Each row is a point. Each copy is the shape, with its points in the same order, stretched, turned, moved and blurred by noise. Some copies are also mirrored. Which?

Shape (5 x 2):
32; -27
-5; -75
18; 6
38; -10
-3; 32
Copy 1:
55; -19
38; -85
23; 10
41; 1
-6; 22
Copy 1 is: only turned
Copy 2 (5 x 2):
18; -37
-28; -62
23; 2
31; -18
19; 35
Copy 2 is: only turned

Shape:
16; 13; -1
7; 4; -19
-42; 15; -53
-35; -6; 22
19; -27; 37
35; -1; 22
86; 11; 15
41; -46; 5
Copy 1:
19; 0; 8
8; -8; -8
-56; 7; -28
-28; -3; 39
21; -42; 38
43; -18; 32
95; -17; 13
43; -64; 9
Copy 1 is: only turned
Copy 2:
24; 13; 17
14; -7; 31
-24; -3; 78
-33; 34; 9
6; 12; -38
32; 11; -16
88; -7; -23
11; -32; -38
Copy 2 is: mirrored

Shape, 7 rows:
19; 25; -27
-39; 30; 23
-29; 2; 41
46; 18; -4
65; -55; -46
7; -9; 25
-46; -20; -13
Copy 1:
-3; 23; -23
-32; 39; 39
-33; 5; 51
31; -5; -16
14; -65; -73
-6; -23; 24
-67; 5; 3
Copy 1 is: only turned
Copy 2 (7 x 3):
13; 10; -39
-17; 27; 26
1; 0; 42
48; 0; -34
44; -76; -55
27; -15; 16
-40; -25; 15
Copy 2 is: only turned
Copy 3:
2; 16; -52
-29; 25; 20
-3; 14; 41
36; 30; -31
88; -41; -66
31; 10; 13
-23; -33; 2
Copy 3 is: only turned

Shape:
3; 34; 17; 9
-3; -7; -33; 3
25; -39; -32; 0
25; -20; 72; -50
45; -6; 29; 58
34; -21; -5; -7
-53; -10; 48; 40
36; 12; 1; 44
17; -10; 25; 50
1; -7; 19; -1
Copy 1 (10 x 4):
-9; 10; 38; -5
-12; -7; -28; 19
-7; -45; -23; 6
-50; -36; 41; -84
12; -68; 64; 18
-3; -35; -4; -21
-71; -13; 47; 41
23; -35; 40; 25
-6; -54; 46; 29
-34; -24; 22; -10
Copy 1 is: only turned
Copy 2 (10 x 4):
27; 12; 44; 13
7; 7; -17; -15
28; -11; -46; -1
67; -82; 49; -4
41; -3; 8; 78
46; -21; -17; 3
-45; -32; 43; 37
37; 22; 3; 51
15; -9; 7; 62
19; -25; 20; 6
Copy 2 is: only turned
Copy 3, 10 rows:
-16; 38; 19; 28
1; 14; -32; -18
35; -20; -53; -5
45; -48; 79; 22
3; -8; -23; 92
47; -10; -16; 11
-82; -34; 27; 27
2; 21; -28; 62
-15; -15; -17; 66
-7; -8; 11; 13
Copy 3 is: only turned

Shape:
3; 11; 11; 45; -3; 34
-4; 28; 23; -26; -25; 26
70; 3; 32; 39; 30; -52
-11; -41; -2; -13; 22; -12
48; 41; 9; 2; -4; -60
50; -25; -39; 25; -46; 25
-18; 13; 1; -42; -71; -19
-26; -14; 32; 34; -51; -69
0; 16; -17; 42; -17; 26
Copy 1:
-31; 0; 3; 21; -27; 38
-19; -66; -6; 9; 7; 21
83; 26; 21; 31; -13; -14
-14; 14; 22; -35; -4; -23
64; -30; -23; 39; -6; -36
6; -16; -7; -28; -92; 14
-23; -94; -11; 8; -16; -45
-24; -25; 34; 61; -32; -65
-33; -5; -21; 18; -46; 22
Copy 1 is: mirrored
Copy 2, 9 rows:
28; -21; 22; -11; -1; -33
-5; 37; 25; -47; -10; 5
59; 17; 47; 73; 32; 16
-47; -12; 30; 23; 11; 20
33; 57; 5; 34; 11; 9
32; -31; -16; 5; -58; 30
-40; 64; -5; -22; -48; -9
-28; 51; 35; 61; -38; -50
23; -18; -11; -12; -16; -27
Copy 2 is: mirrored
Copy 3, 9 rows:
30; 13; 19; 52; -9; 22
12; 20; 53; -7; -37; 20
78; 5; -17; 32; -28; -65
5; -35; 13; 1; 0; -27
36; 40; -21; -7; -49; -49
49; -30; -23; 24; -56; 45
-31; 2; 36; -17; -80; 4
-22; -12; 19; 57; -83; -47
17; 14; -1; 46; -12; 25
Copy 3 is: only turned

Shape, 13 rows:
-28; -15; 3; 29; -25; 9; -12; -4
-49; -28; 34; -36; 19; -18; -18; 12
-53; 82; 34; 6; 14; -10; -14; -17
-27; 20; -51; -16; -53; 8; -13; 33
54; 9; -9; -36; -92; -40; 10; 0
12; -6; 37; -27; -25; 23; -25; 2
-19; 32; -5; 37; 9; 8; 51; 22
27; 34; -93; 15; 7; 10; 50; -34
20; 4; -53; 12; 0; 24; 49; -22
-3; -5; 40; -18; -2; -2; -24; 45
-27; 0; 31; 3; -33; 22; 55; -30
36; 31; 59; -44; -17; 23; -40; -42
-23; 26; 13; 15; 51; -24; -10; -20
Copy 1, 13 rows:
-17; -34; 40; 6; -16; 7; -10; 12
12; -3; 27; -57; -10; -15; -11; -32
-52; 23; 15; 11; 8; -18; -88; -9
-8; -15; 7; 14; -89; 5; -37; 15
-16; 58; 9; 49; -75; -63; 34; -16
18; 47; 37; -1; -12; 1; 4; -16
-59; -15; -33; 2; -13; 20; -7; 23
-28; -39; -73; 73; -45; 15; -15; -7
-21; -28; -49; 43; -30; 27; 9; -9
20; 39; 23; -38; -9; -7; 1; 11
-69; 0; 14; 16; -17; 18; 14; -39
23; 95; 39; 38; 15; -18; -17; -45
-13; -10; -7; -5; 29; -23; -40; -5
Copy 1 is: only turned
Copy 2, 13 rows:
-19; -1; -6; 9; -10; 13; -22; 5
-16; -7; 34; -33; 17; 5; -25; 50
5; 51; 31; 4; 24; 20; -76; 15
2; -9; -70; 35; -3; -5; -25; 53
-5; 17; -71; 19; 16; -66; 33; 6
0; -5; -8; 3; 56; -3; -7; -2
1; 37; 23; 49; -14; 18; -3; 22
47; 35; -51; 24; -37; 34; 40; 19
18; 19; -18; 27; -20; 42; 37; 21
13; -19; 26; 3; 34; -20; -22; 28
-42; 43; 5; 22; 17; 36; 8; -2
26; 19; -6; -36; 80; 1; -17; -30
25; 33; 45; -23; 6; 26; -36; 21
Copy 2 is: mirrored

Shape, 12 rows:
54; 54; 18; -4; 34; -8; 26; 18; -28
79; -16; -30; -38; -22; 27; -24; 23; -36
49; -7; -24; 8; -15; 9; 20; 40; -26
-17; -21; -16; 11; -41; -7; -40; -31; 32
-10; -1; -2; -19; 38; -24; 7; -25; -2
-11; -13; 21; 12; 37; 36; 3; -26; -5
-15; 29; -31; 27; 21; -6; -28; -35; -29
-30; -38; 26; 13; -35; 25; -58; -33; -12
-7; 24; -41; -45; -51; -31; 46; 15; -14
-43; -13; 24; 17; 29; 12; -40; 10; 3
-30; -29; 23; -7; -5; -14; 20; -18; 12
-34; 29; 10; -17; 32; 10; 29; -17; 26
Copy 1 (12 x 9):
68; 13; -5; 27; -26; 21; -23; 5; -51
52; -53; 35; -15; -47; 54; -6; 34; 2
16; -40; 0; 7; -27; 47; -19; 29; -22
-29; -30; -11; -17; 6; -38; -9; -12; 48
24; 4; 8; -13; 32; -35; 1; -1; -8
18; -15; 1; 14; 40; 14; 8; -37; 12
26; -4; -46; -18; 21; -8; -58; -21; 16
-19; -47; 30; -28; 27; 2; -26; -52; 27
-10; 12; -8; -59; -37; 8; 28; 30; -40
-17; 6; 16; 9; 60; -13; -27; -10; 15
-14; -8; 24; -12; 30; -31; 27; -16; -10
15; 41; -9; 11; 32; -15; 24; -25; 2
Copy 1 is: only turned
Copy 2:
4; 68; 7; 66; 9; 2; 11; 13; -40
52; 29; -7; 2; -44; 26; -26; 1; -82
40; 17; -4; 33; -38; 17; -14; 39; -36
24; -35; -19; -15; -11; -16; -13; -63; 19
-17; -1; -14; 13; 26; 2; 21; -9; -23
-3; -10; 7; 27; 35; 39; -1; -29; -6
-30; 1; -32; 31; 0; 3; -26; -39; -3
10; -40; 25; -7; 16; 18; -46; -65; 14
-27; 22; 9; 10; -70; -42; 25; 45; -30
-14; 5; 10; -8; 43; 31; -26; -39; 29
10; -26; 23; 5; 22; -13; 22; -1; -15
-38; 18; 14; 14; 14; 10; 53; -17; -2
Copy 2 is: only turned
Copy 3:
-25; 41; 23; -2; 73; 24; 7; -2; -86
31; -50; 6; -31; 28; 29; -31; 71; -95
15; -15; -10; 9; 33; 14; 9; 47; -68
16; -17; 22; -7; -58; -69; -19; 7; -2
13; 41; -2; -34; 3; -30; -19; -27; -23
-6; -11; 5; 0; 27; -8; -36; -34; 8
-43; 13; -10; 11; -10; -27; -48; -31; -50
30; -33; 24; 24; -40; -29; -66; 9; 36
12; 54; -26; -18; -51; 23; 47; 40; -69
-15; 8; 11; 14; 9; -29; -58; 6; 45
35; 31; -1; 5; -21; -33; -5; -12; 23
-24; 51; -6; -34; 8; -1; 6; -35; 15
Copy 3 is: mirrored
